Each wall is flat, endless, passes through zero and stands at right angles to its row. A trip goes straight from one point to another. Which walls does it cross, in order?
(in the rows, 128 means zero)

Walls:
(1): [185  34]
(2): [141 150]
(3): [139 187]
(4): [138 149]
(5): [105 141]
(6): [121  86]
(7): [121  96]
(8): [100 162]
(9): [110 133]
Trips:
[ 95 138] to [129 120] -> 7, 3, 6, 1, 8, 5, 9
[145 161] to [144 127] -> 5, 8, 1
[88 88] to [217  95] -> 5, 9, 2, 4
[123 127] to [106 120] -> none
[ 99 158] to [113 159] -> none
[118 148] to [132 161] -> none

Walls:
(1): [142 139 140 145 132 157 110 141]
(2): [132  74 169 122 175  70 164  62]
(3): [191 150 199 126 115 138  96 128]
(4): [154 136 115 160 183 117  20  94]
(5): [144 157 177 114  94 106 117 124]
(6): [128 138 119 127  77 110 156 150]
(7): [114 129 131 134 162 143 106 127]
(8): [150 144 212 150 120 124 135  45]
(9): [158 129  97 116 161  83 143  85]
Trips:
[ 91 168 109  54  95 176 106 103] to [108 139  94 102 153 128 176 137] -> 5, 7, 9, 2
[123 121 119 131  93 114 170 113] to [152 103 147 120 135 131 106  98] -> 3, 6, 4, 7, 1
[126 131 221 188 168 127 166 128] to [124 101 137 125 143 151  98  62] -> 4, 9, 5
[109  65 188 198 121 139 148  86] to [ 99 107  80  96  61 176  45 138] -> 4, 3, 2, 8, 6
[ 66 176 148 114 179  85 110  81] to [ 72 111 132  90  85 147  93 127] -> 9, 2, 8, 4, 6
[103  82 119 143 128 101 101  97] to [ 95 147 146  99 107 194 117 128] -> 9, 2, 1, 4, 5, 3
[ 91  96 143 126 130 175 153 145] to [113 160 119 152  90 106 144 161] -> 6, 7, 5, 1

Walls:
(1): [112  86 142  87 129 132 111 149 128 153 108 130 163 164]
(2): [123 138 175 104 112 127 166 197 165 143 156 119  70 162]
(3): [123 186 163  96 136 147  56  88  83  80  85 129  98 115]
(4): [ 77 121 200 124  73 125 135 136 154  93 136  77  95 139]
(5): [ 77 109 146 158 130  85 136 133 142 157 117 209  95 159]
(6): [180  85  93 121 121 139 165 148 131 104  98 150 159 124]
(7): [134 127  77 121 172  78 179 153 140 141 107 147 143 124]
(8): [126 166 133 101 138 109 160 122  95 117  64  99 182  94]
(9): [115 146 138 106 150  81 192 125 104 131  66 148 126 133]
(10): [137 112  94 174 117 137 173  72 212 116  99  95 138 119]
Trips:
[163 109 122 122 106 136 102 130 169 128 103 117 130 122] to [116 131 148 111 161 117 128  83 119  89  98 180 115 161] -> 3, 4, 5, 9, 8, 7, 10, 6
[179 192 132 119 180 135 118  94 113  90 172 176 113 116] to [165  98 160 138 132  94  94 110 164 179 102 101 129  68] -> 8, 10, 3, 1
[104 117  68 174 172 186 177 143 141 193 102 138  92 129] to [ 97  75 111 115 113 134 127 163 155  90 154 108  56 106] -> 9, 4, 7, 6
[157 118 160  55 143 139  85 194 116 140 170 142 164 120] to [169  65 196 174 166 145 122  73 107 118 133  80 107 148] -> 4, 6, 2, 10, 1

Walls:
(1): [138 186 129 127 102 120  70  99  91 100  59 126 163 181  81  90 153 166
 167 143 106 126 131 165 164 123 123  97 149 119 136 116]
(2): [127 157 104 138 114 125 122  66 133  95 140 119  91 183  91 130 162 171
 166 119 178 116  79 204 166 128 202 118 129 145 102 140]
(3): [ 87 126 137 160 128 150 152  99 214  91 104 157 103 154 126 144 158 125
 209  69 162 117 173 153 159  52  89 151 139 111  70 135]
(4): [110 157 155 118 105 126 119 180 135  98 171 140 129 113 145 141  90  98
 118 105 100 196 122 144 126 147 137 117 116 138 145 106]
(5): [ 64 158 173  95 105 108  83 129 130 127 168 114 145 132 148 166 111 146
 156 160 130 187 114 121  86  57 196 113 125 105 110 121]
(6): [191 170 193 111 110 127 162 153  48  86 129  63 139 113 153 164 217 157
 139 114 106  96  68  97 126 118 119 157 100  98  89 179]
(7): [114 115 163  98  82 116 108 127 144 171 107 111 161 123 175 147 106 104
 168 135 202  96 125  93 136 112  90 148 119 152 141 161]
(8): [ 95 163 149 141 133  91 136 116 113 136 131 181  98 146 109 127 164 115
  99 228 191 106 120  94 149 123 123 162 155 159 105 140]
(9): [151 193 113  96  96 124 149  77 100 134  77 156  91 123 110  66  91 105
 112 102 122 119 123 138 120  93 154 163 114  97 113  77]
(10): [ 69  86  82  92 162 101 157  91 147 140  97 155 120 172 153 150 171 163
  92 184  97 105 128 146 137 150 145  87  88 133 140 175]
Trips:
[127 129 121 136 150 146 141 128 103  89 167 120 140 113 163 103 179  88
  66 194 174 123 117 147 159 113 135 146 171 160 110 149] to [189 142 115  56  74 118 200 211 171 102 118 101 154 146 129 125 114 151
 162 117 169  73 108 139 185  86  92 127 168  30 169 132] -> 7, 10, 3, 1, 9, 8, 2
[134 179 121 118 106 104 109 120 177 124 143 114 124 131 109  71 158 126
 134 179 109 107  88  98  91 167 111 134 132 173 183 115] to [117  58 180 125 137 143 117 115 165 140  94 178 105 118 134  84 166 130
 114  64  92 173 103 124 114 190 116 162  97 127 148 149] -> 2, 7, 9, 1, 8, 3
[160 179  97 137 144 106 118 110 175 116 156 166  55 129 105 205 169 130
 183 137 165 136 141 124 125 121 167 151 104 151 137 172] to [140 150 111 130 120 132 127 102 131 152  75  98 130 121 179 146 115 104
 129 168  96 133 107 180 121 155 151 118 138 106 126  99] -> 9, 1, 6, 3, 8, 4
